Rows are points. To make a cloud, some directions were put in groups of two or more. Within a group, all points are equally far from the middle, so they leave a hole (a ring in 2 directions, a hollow ball in 3). The other directions are filled evenly. Then the cloud was stretched, turned, moved and blurred a little. Count the holes, and give their numbers of directions, smallest first.

Cloud:
[[ 11  17  30]
 [ -2  12  34]
 [ 55  16  -3]
 [  1  -5 -31]
 [-14 -20 -11]
 [ 39  32  10]
 [  3  16 -44]
 [ 15  23  24]
 [ -2  41 -25]
 [  5 -34  -9]
 [  4  19 -46]
 [ 39 -12 -21]
 [ 39 -17  -9]
 [ 60  18 -16]
 [ 25 -26 -10]
 [ 52   9   4]
 [ 49  -4   1]
 [  9  34   9]
 [ 31  -4 -36]
 [ 38 -22  20]
 [-20   0  -8]
 [ 31  22  21]]
Holes: 1 (2)

Cloud, 20 rows:
[[ 11 -26  -9]
 [-19  12 -10]
 [ 44  32  -6]
 [  3 -28  -5]
 [ 55  -1  18]
 [ 39  33 -10]
 [-25 -19  11]
 [ 43  10  33]
 [ -2  22 -17]
 [ -1 -24 -10]
 [-24 -17   1]
 [ 30  38  -2]
 [ 60  16   3]
 [-23  18   2]
 [-14 -21  29]
 [-14  11  38]
 [-30   3   1]
 [ 42 -17  17]
 [ -9  -3  41]
 [ 54  18 -12]]
Holes: 1 (3)

Cloud:
[[ -9  37 -42  60]
 [ -4  52  -5  41]
 [ 51  -6 -22   4]
 [ 51  18  -4  15]
 [ 23  46  28  30]
 [ -2  20 -34 -21]
 [ -2 -19  -4  38]
 [ -9 -18  11 -12]
 [ 33 -23  54  -2]
 [-25  47   1  -8]
 [  1 -23  43  13]
 [ -1  31 -31  60]
 [ 14  55  18  25]
 [ -3 -27 -17  28]
 [-41  20  -1  29]
 [-37  44 -33  26]
 [ 11 -30  11  15]
 [-33  -7 -37  26]
 [ 12 -22  25 -18]
 [ 37  38   6  26]
 [ 34 -15  25  25]
 [ 21  -3  -1 -29]
 [ 39 -16  40 -20]
 [-21   5 -33 -10]
 [-10  -1  23  42]
 [ 26  43  36  29]
 [-35   3  40   2]
 [ -5   9 -38 -20]]
Holes: 1 (3)

Cloud:
[[-19   3  11 -30   5  41]
 [ 12 -10 -12  13  60  -2]
 [ 38 -32  41   1  24   1]
 [  8  -9  23  37  47 -12]
 [  2   1  41 -27  -9 -40]
 [ 25 -16  -5 -10 -11  -3]
 [ 19  42   6  24 -12   9]
 [-28  11 -27 -14 -25 -20]
 [  4 -33 -34   8  36   7]
 [ 16 -16   2 -46  23  21]
 [  5  17   7 -10   8 -54]
 [ 32 -16  13 -36  32  10]
 [ -3 -16 -20 -20 -23   1]
 [ 35 -20  -6 -52  29  -1]
 [-13   1   3  -1   7 -38]
 [-17 -33  18  -5  34  -8]
 [-32   5  -5 -34   5  17]
 [  2  -3  -5  -3   0  42]
 [-22 -47  -3   7  49  16]
 [  6  10   4 -14 -46 -14]
 [ 31   1 -26  34  30  11]
 [ -9  29 -14  -3   0   5]
 [ 18   7   4  14   5 -37]
 [ -6  27  22  -6 -49  13]
 [ 15   5  34  -9  11  -4]
 [  4 -37   0  -1  45  49]
 [  1  19  27  34  26  13]
 [ 13 -44  38   8 -24  16]
 [-52  -6 -26  19  18 -38]
 [-34  -4  12  15  52   2]
 [ -5 -37 -25   0  39  27]
 [ -4 -18 -17  22  13  52]
 [ 29 -45 -13 -34  39 -21]
 [ 15 -27  20 -13  -7  42]
 [  2  18 -12  -6  52 -12]
 [ 23 -27  -5  16  -5 -42]
 [  4 -40   4  10 -12 -28]
 [ -4  27 -22  16   5 -38]
 [  6   2  10   5  -8 -11]
 [-34  -2 -44  39  -4  12]
 [-20 -38 -21  22  35 -45]
 [ 24  46  30   8  -5  -1]
 [  0  17  52   7 -27  18]
 [  7  32  27   0 -21   5]
 [ 33 -12 -21   3  15   3]
 [ 17  24  28   3  -5  24]]
Holes: 0

Cloud:
[[-24  12 -30  10   0  34 -30 -15]
 [-10   0  -6  37  11  52 -20  -8]
 [ 29  12 -22  -8 -17 -37 -29  44]
 [  3   5  14 -60  -9 -10 -16  44]
 [  6 -25   2  11 -23 -19  -5  45]
 [-37  18  -3  -7 -28 -37 -24  19]
 [-30 -15  -8 -17  -2  22 -38 -13]
 [-27  25 -39  -3 -15 -12 -25  37]
 [  7  18 -13  20  -7  33 -30 -28]
 [ 29  -5 -14 -39 -32 -13   2  20]
 [ 48 -15  -3   2 -13  19 -10  11]
 [-28 -20   7 -17  23  17   3  40]
 [ 11  21  15  35  10  -4   5  26]
 [-37  23 -13 -28  13 -11 -14 -11]
 [-27   7  16 -40 -28  -3 -14  -6]
 [-25  22  37 -19 -13  13   3  -7]
 [ -1   9   7   9 -19  43 -37  -3]
 [-28   7   9  11  12  48 -39   0]
 [ 24   9 -21 -13 -40   4  -5  20]
 [-25  19  23   3  13  45  14   0]
 [ 23 -16  32  23  19 -10 -30  -8]
 [-40 -12   8   5 -17  22  16   1]
 [  1  25 -35  36   1  24 -16 -17]
 [-35  -8   7 -31 -17   3   3 -16]
 [ 27  11  -7   9  33 -37  -8   6]
 [ -7  11 -27 -35  23 -32 -14   6]
 [ 10  14   8 -21  31  39   8  11]
 [ 23  36  -9 -14 -24  -3  19  13]
 [ 15  34 -16 -17   6  15  26   4]
 [ 32  32  14 -38   5   3  21  11]
 [-49 -12   1  22  14  32   8   6]
 [-23  -6  26  -4   6   5  20  38]
 [  3   3   5 -41 -31 -22 -20  -8]
 [ 10  -9  37 -28  -3 -20   6  41]
 [ 33  -7 -20  27 -28   4  -9  16]
 [-38  17 -30  26  16 -17 -26  -4]
 [ 17 -14  -7 -11  -8 -55 -39  33]
 [  1   3   1 -10 -19 -37 -13  57]
 [ -5  33 -12  -2   0  45 -31   7]
 [  9  31  -7 -31 -31   0 -19  38]
 [ 24  26  30  -9  -3 -12 -32 -12]
 [-27  28  -8 -12  15  18  -6 -27]
 [ 12   3 -13  -7 -12 -48 -50  10]
 [-14 -20  23  16 -26  19 -33   1]
 [ 18  50 -12  22  -8  -5   3   8]
 [ -9  51 -19  -1  16  24 -12  13]
 [-36 -10 -23  -9   6  16 -25 -19]
 [ 48   2  35 -24   5   3 -18   9]
 [ -2 -22  20   9  44   0 -16  -6]
 [  7 -20 -13  -9 -13 -43  16  33]
 [-11 -15  -3   4  37 -28 -36  15]
 [ 21  -2 -32  24  26  -9   4  13]
 [ 46  -6 -14   8 -12 -10  15   6]
 [  6  13  28  24  -9  41 -21  -4]
 [ -9  32 -20   3  -8  -2 -50  -5]
 [-20   8  -7 -33  22 -37 -34  19]
 [ -9   5   1  26 -29 -42 -16   1]
 [-14 -33  13 -23  13 -28 -31  38]
 [  4   7  -5  44  17 -24 -40 -10]
 [-25  -1  30 -48  19 -30  -4  19]
 [ 31  20   0 -39  -2 -32  17  -1]
 [  5  -9 -15  -3 -11 -39  20  34]
 [  6 -14   2  55  -3 -11 -40 -11]
 [-10 -38  -9 -19  29   6 -10   6]
 [-15 -36   1 -14  -4 -55 -16  28]
 [  7 -10  11  -8 -13 -56 -40  21]
 [  4  -2  14 -14 -27  31 -17  30]
 [ -1 -18   4 -15  -7  12  30  19]
 [ 30 -21   5  -9 -22   4  13  17]
 [ -2   8  -4   6 -14  25  27  -1]
 [ 27  20  21 -18  30   0 -29  -8]
 [-57  16   0   0  -8 -18 -28  35]]
Holes: 3 (2, 3, 3)
